Each point is reached from the start by the listed moves, each made once or not at all, plus a little noise. Say if it took an odd or an even number of moves. Then give how often each move was made.
In the rows, 128 means zero.

Moves:
(1): [166 169]
(2): [ 74 174]
Start: [142 127]
Points:
[178 169] => odd (1, 0)
[126 213] => even (1, 1)
[ 89 173] => odd (0, 1)
[143 129] => even (0, 0)

Moves:
(1): [164 131 161 141 146 173 122 127 125]
(2): [141 168  97 107 125 119  78 152 117]
(3): [128 138 152 135 109 114 150 183 121]
(4): [ 67 104 131 191 156 119  92 120 123]
(5): [130 148 130 131 176 135 148 132 158]
(6): [124 154 144 126 116 146 131 115 142]
(7): [119 143 136 179 103  87 168  99  90]
(8): [130 151  66 148  86 154 177 179 104]
Start: [133 125 101 137 130 148 147 135 123]
Points:
[113 162 135 249 132 118 119 174  61] => odd (1, 1, 1, 1, 0, 0, 1, 0)
[140 214  23 142  74 180 149 199 103] => odd (0, 1, 0, 0, 0, 1, 0, 1)
[160 169 139 208 170 160 199 107 110] => odd (1, 0, 0, 0, 1, 0, 1, 0)
[169 185 178 151 168 201 186 176 154] => even (1, 0, 1, 0, 1, 1, 0, 0)

Moves:
(1): [174 140 162 138 137 141 136 156 160 116 143 107 129 144]
(2): [101 149 105 121  98 166 127 121 141 119 151 162 136  93]
(3): [110 129 149 125 140 150 114 162 105 132 115 161 110 148]
(4): [113 103  90 166 154 127 148 122 108 105 133 151 100 146]
(5): [128 121 107 120 167 112  83 108 159 124 160 111 139 145]
(6): [130 124 136 124 114 139 146 110 127 143 120 132 139 162]
(7): [101 157 121  99 137 177 187 141  97 133 111 107 100 152]
(8): [122 118 110 116 123 159 136 162  75 109 104 146 153 130]
(9): [131 120 131 124 125 119 134 151 168 131 121 144 153 108]
(10): [147 106 111 138 145 133 121 102 134 188 163 126 130  87]
(11): [111 139 122 143 119 113 135 126 107 146 147 108 127 155]
(12): [139 115 128 106 129 102 118 126 136 133 156 157 133 112]
(13): [145 165 146 134 155 116 135 112 124 130 103 137 166 128]
(14): [168 167 102 117 131 126 118 146 133 114  77 157 111 191]
Start: [114 107 135 180 143 101 119 108 123 126 116 148 134  89]
Points:
[ 96 132  79 176 238 182 160 160 104 159 188 225 176 100] => even (1, 1, 1, 1, 1, 0, 1, 1, 1, 1, 1, 1, 1, 0)
[195 136 110 213 212 124 147 153  53 159  99 249 151 211] => even (1, 0, 1, 1, 0, 1, 0, 1, 0, 1, 1, 1, 1, 1)
[ 74 159  88 136 210 215 131 120  60 165 127 204 170  77] => odd (0, 1, 1, 0, 1, 0, 1, 1, 0, 1, 0, 0, 1, 0)
[ 42  85  47 179 179 136  80 138  55 101 184 247 135 122] => odd (0, 1, 1, 1, 1, 0, 0, 1, 0, 0, 1, 1, 0, 0)
[243 139 108 150 233  85  78 146 190 152 120 204 219 114] => even (1, 0, 0, 0, 1, 0, 0, 1, 1, 1, 0, 1, 1, 1)
